Rows are points. A path goes straight from each point to the next, and from the last back to the first. The post is the endless flat space through its rows: a point in 2 columns, a line in 3, a plane in 4, and so on, so that a path can go around it. Count how often the path circles the post. Going back the other way cancels.

Post (1 x 2):
| -28 |   3 |
Path (12 x 2):
|  24 |  29 |
|   1 | -11 |
| -10 | -39 |
| -59 | -12 |
| -76 |  26 |
| -18 |  23 |
|  52 |   6 |
|   2 | -50 |
| -14 | -21 |
| -56 | -61 |
| -62 |   7 |
| -37 |  32 |
Times around: 2

Post (5 x 6):
| -18 | -14 | -53 | -17 | -27 |   5 |
|  -5 | -32 |  95 |  14 |   5 |   5 |
|   2 |  12 | -25 |   7 |  73 |  22 |
|  15 | -33 | -55 |  59 |  15 |  -9 |
| -13 | -11 |  73 | -45 |  30 | -29 |
Path (15 x 6):
|  40 | -13 |   1 | -18 |  12 |  85 |
|  12 |  58 |   9 | -27 | -13 |  10 |
|   4 | -25 |   9 |  69 | -36 |  15 |
|  17 |   4 |  25 | -11 |  14 |   6 |
|  31 | -22 | -11 | -48 |  53 | -51 |
| -23 | -95 |  41 |   8 |   9 |  -3 |
| -21 | -47 |   1 |  46 |   0 |  12 |
| -16 |  -5 |  -8 |   5 | -28 | -31 |
|  46 |  41 |  -5 |  42 |  61 | -42 |
|  13 | -18 |  52 | -44 |  19 | -44 |
|  -2 | -36 | -37 |  -5 |  26 |  28 |
| -61 | -47 | -15 | -21 |  42 | -24 |
| -51 |   4 |  -3 |  33 |  28 |  10 |
|   3 |  -5 |  32 |  14 |  26 | -37 |
|  27 | -16 | -33 |  16 |  11 |  -8 |
Times around: 2

Post (10 x 11):
|  -9 | -37 | -13 | -42 | -35 |  20 |  -7 | -19 |  55 | -10 | -49 |
| -17 |  21 | -35 |  56 |  14 |  15 |  23 |  -5 |  26 |  -8 |  28 |
| -72 |   1 |  23 | -11 | -65 |  42 | -18 | -11 | -12 | -25 |  63 |
|  24 |  18 |   4 |  19 |  18 |  -4 |   3 | -41 |  30 |  26 |  51 |
|  48 |  44 |  14 |  15 |  42 |  21 |  46 |   8 |  22 |  51 | -46 |
|   3 | -26 | -25 | -43 | -21 | -20 |  -1 | -14 | -12 | -25 | -34 |
| -11 |   3 |  59 |  41 | -78 | -38 |  -6 | -10 |  12 |  -8 |  53 |
|  23 |  15 | -15 |   2 |  51 | -52 | -14 | -12 |  36 |  55 | -82 |
|  26 |   5 | -30 |  -7 | -13 | -46 |  40 | -18 |  36 |  89 | -35 |
| -10 |   2 | -27 | -64 | -27 |   2 | -18 |  46 |  38 | -19 | -15 |
Path (19 x 11):
|  -5 | -27 |   2 |  40 |   6 |   5 |  -4 |  21 |  45 |  25 | -40 |
|   5 |  -8 |   6 |  22 | -20 |   7 |   4 |  -3 |   4 |  74 | -64 |
| -44 | -14 | -22 |  35 | -19 | -22 | -31 | -22 |  -1 |   1 | -52 |
|  25 |   0 |  38 |   2 | -10 |   2 |   0 |  18 |  20 |  80 | -11 |
|  17 | -22 |  64 | -20 |  15 | -10 | -10 |  18 |  33 |  26 |  -4 |
| -20 | -10 | -38 | -11 | -44 |   6 |  72 | -38 |  24 |  65 |  10 |
|   2 |  22 |  -8 | -38 |  -7 | -37 | -38 | -18 |   6 | -11 |  25 |
|  31 |   3 |   2 | -35 |  -4 |  57 | -25 | -52 |  20 |  23 | -57 |
|  43 | -52 | -13 | -32 | -95 | -64 |   9 | -13 |  17 |  80 |   9 |
| -26 | -28 | -25 | -68 |  -7 |  42 |  -3 |   7 |  57 |  66 |  48 |
| -41 |  -3 |  27 |  18 |  29 |  39 |  15 | -68 |  -7 | -18 | -21 |
| -17 |  48 |  16 |  31 |  11 |  41 |  44 | -29 |   0 |  -4 |   8 |
|  56 |  17 |  21 | -12 | -21 |  22 |  -7 | -43 |  64 |  -5 |  -3 |
| -16 |  21 | -44 |  13 |  43 |  13 | -23 |   3 | -28 |  22 |  19 |
|  16 | -12 | -74 |   3 |  34 | -25 |   5 |  32 |  43 |  40 | -28 |
|  29 | -10 |   3 | -41 |   3 |  34 | -20 | -43 |  46 |  38 |  -5 |
|  13 |  44 |  36 | -21 | -35 |   7 |   5 | -28 |   5 |  66 | -25 |
| -40 |  37 |   5 | -68 | -24 | -39 | -18 |   8 | -10 |  -7 | -24 |
| -41 |  -4 |  50 | -23 | -26 | -10 |  26 | -17 |  40 |  66 |  35 |
Times around: 1

Post (17 x 18):
|   6 |  22 | -39 | -30 |  -9 |  12 |  -3 |  29 |  51 |   2 |  23 |  -7 |  15 |   9 |  18 |  -7 |  13 |  49 |
|  21 |  41 | -35 |   8 | -13 |   5 |  -2 |  26 |  25 |  82 |  -8 |   0 |   9 |  46 |  35 | -16 |  17 |   6 |
|  -3 | -23 |   4 |  54 |  -7 |  28 |   6 | -25 |  36 | -15 | -17 | -35 | -16 |  -7 |  17 |  12 |  15 |  -2 |
| -22 | -44 |   7 |  18 | -45 | -14 |  20 | -17 |  10 | -16 | -24 |   5 | -48 |   1 |   4 |   4 | -22 |  17 |
| -11 | -44 |  25 |   2 |  22 |  -6 |  32 | -27 |   4 | -21 |  27 | -25 | -45 |  -5 |  20 |  14 | -22 | -11 |
|  25 |  10 | -14 |  13 |   4 |  11 | -22 |  11 |  45 |  65 |  18 |  24 |  23 | -28 |  -1 |   8 |  11 | -15 |
| -37 |  -1 | -42 |  16 | -13 | -13 |  31 |  -8 | -14 | -40 | -24 |   0 | -11 | -20 |  -5 |  23 |  30 |   3 |
| -15 |   3 | -47 |  15 | -30 |  34 |  17 | -24 | -15 |   1 |  -7 | -20 |  -5 |   2 |  -7 |  21 | -28 |  15 |
|  24 |  19 |  33 |   1 | -23 |  12 |  16 |  28 |  69 |  23 |  -4 |  37 |  -7 |  54 | -28 |  17 |  15 | -50 |
|   4 | -11 | -50 |   0 |  26 |  -5 | -25 |  38 |   9 |  53 |  31 | -22 |  28 |  17 | -28 | -11 |   9 |  28 |
|  38 |   7 | -33 |  17 |   6 |   0 |  33 |   2 |   9 |  22 | -20 | -14 |  31 |  -4 | -10 | -13 |  12 |  41 |
|  25 |  13 |  45 |  22 | -47 | -44 | -12 |  22 |  45 |  28 |  19 |   4 |  20 |  40 |   6 |  -2 |   2 | -43 |
| -43 | -37 |  27 |  23 | -11 |  14 |  16 |  -5 | -26 | -46 | -28 |  -1 | -15 | -13 |  26 |  23 | -26 |  18 |
|  -1 | -12 | -16 |  33 | -21 |  22 |  28 |   0 | -26 |  -5 |  23 | -17 | -20 |   4 |  -8 |  18 |  30 |  55 |
|   8 | -52 |  -2 |  21 | -13 |   6 |  44 |  19 |   5 | -30 |  11 |   3 | -22 |   6 |  36 |  10 |  -2 | -30 |
|  15 |  34 | -54 |  43 |   5 |  -3 | -11 |  -3 |  26 |  -1 |  26 |  20 |   0 |  25 |   6 | -19 |   3 |  17 |
|  23 |  -9 |   6 |  32 | -17 | -21 |  13 |  15 | -15 | -36 |  -7 | -16 | -64 |   1 |  23 |  39 | -18 |  -3 |
Path (21 x 18):
|   2 |  23 | -17 |  18 | -12 |  12 |  20 | -33 |  31 | -18 | -30 | -13 | -37 | -10 |  22 |  16 |   9 | -31 |
|   6 |  -9 | -49 |  12 |  10 |  39 |  36 | -11 |   0 |   5 |  29 | -13 | -19 |  34 |  41 |  -6 |  -2 | -46 |
|  17 |  -8 | -15 |  48 | -56 |  20 |  16 |  31 |  -4 |  20 |  15 |  -1 | -47 |  22 |  32 |  -3 |  30 |  44 |
| -14 | -18 | -15 |  35 |   7 |  27 |  33 | -10 |  29 |   2 |  22 |  -1 | -51 |  16 |  13 |   6 |  12 |   0 |
|  42 | -14 |   4 |  51 |   4 | -70 | -16 |  26 |  20 | -17 | -12 |  -3 | -45 |   5 |  11 |  29 | -17 |   1 |
|   1 | -37 | -21 |  34 |   7 | -31 | -31 |   8 |   3 | -15 |  10 | -19 |   2 |  17 |  10 |  -1 |   9 |  25 |
|  95 |  22 |  -8 |  64 | -39 | -16 |  26 |  17 | -30 | -25 |  38 |  -6 | -38 |  27 |  55 | -33 |  26 |   4 |
| -39 |  31 | -24 |  -1 |   1 |  58 |   6 | -25 |  39 |  -2 |  11 |   2 |  -3 |  -8 |  17 |   5 |  15 |   7 |
|  27 |  10 | -36 |  16 |   6 |  -6 |  13 |  32 |  22 |  45 | -24 |  35 |   5 |  23 | -11 |   6 | -29 | -30 |
|  -3 | -21 | -38 |   0 |  -9 |  13 |  22 |  37 |  34 | -46 | -43 |  44 |  33 | -23 |  37 |  22 |  -1 |   2 |
| -35 |  10 | -50 |  45 |  14 |   3 |   9 |  20 |  15 | -15 |  32 |  75 | -13 | -22 |  12 |  29 |  15 |  -3 |
| -21 | -25 | -17 |  34 | -63 | -27 |  21 |  22 | -27 | -11 |   7 | -25 | -11 |  27 | -11 |  -7 |   4 |  56 |
| -23 | -43 |  31 |  72 |  12 |  15 | -34 | -45 |  44 |  22 |  -9 | -10 |   0 | -43 |  44 | -33 |  17 | -55 |
|  15 | -16 |  53 |  32 | -29 | -24 |  -9 | -12 | -35 |  13 | -18 | -60 |  13 |  36 |  -2 |   3 | -43 |  18 |
| -29 |  10 | -19 |   5 | -65 | -21 |  -4 |  18 | -12 | -17 |  -1 |  -7 |  -7 |  27 |  46 | -29 |  33 |  51 |
|  19 |   5 |  12 |  28 | -42 | -22 |  36 |  46 | -17 |  -1 | -16 |   6 |  19 |  -1 | -21 |  -5 |  15 |  -8 |
| -35 | -32 |  15 | -13 | -50 |  14 |  37 |  54 |  14 | -14 | -11 |  19 |  -2 |  23 |  24 |  22 |  11 | -11 |
|  -1 |  15 | -29 |  38 | -17 |  -1 |   6 |   4 |  13 |   6 | -53 |  21 | -26 |  13 |  28 |  31 |  -9 | -36 |
|  31 | -45 |  13 |  47 | -31 |  15 |  -6 | -10 |   6 | -50 |  42 | -47 |   7 |  14 |   8 |  24 |  22 | -10 |
|  10 | -33 |  -8 | -58 |  -9 | -15 |  23 |  49 |  14 |  37 | -43 |  18 |  41 |  34 | -34 | -55 | -23 |  23 |
|  22 |  20 | -57 |  16 |  -5 |  21 |  25 |   7 |   9 |  13 |  -5 |  -5 |  16 |  -3 | -50 |   3 |  14 |  39 |
Times around: 2
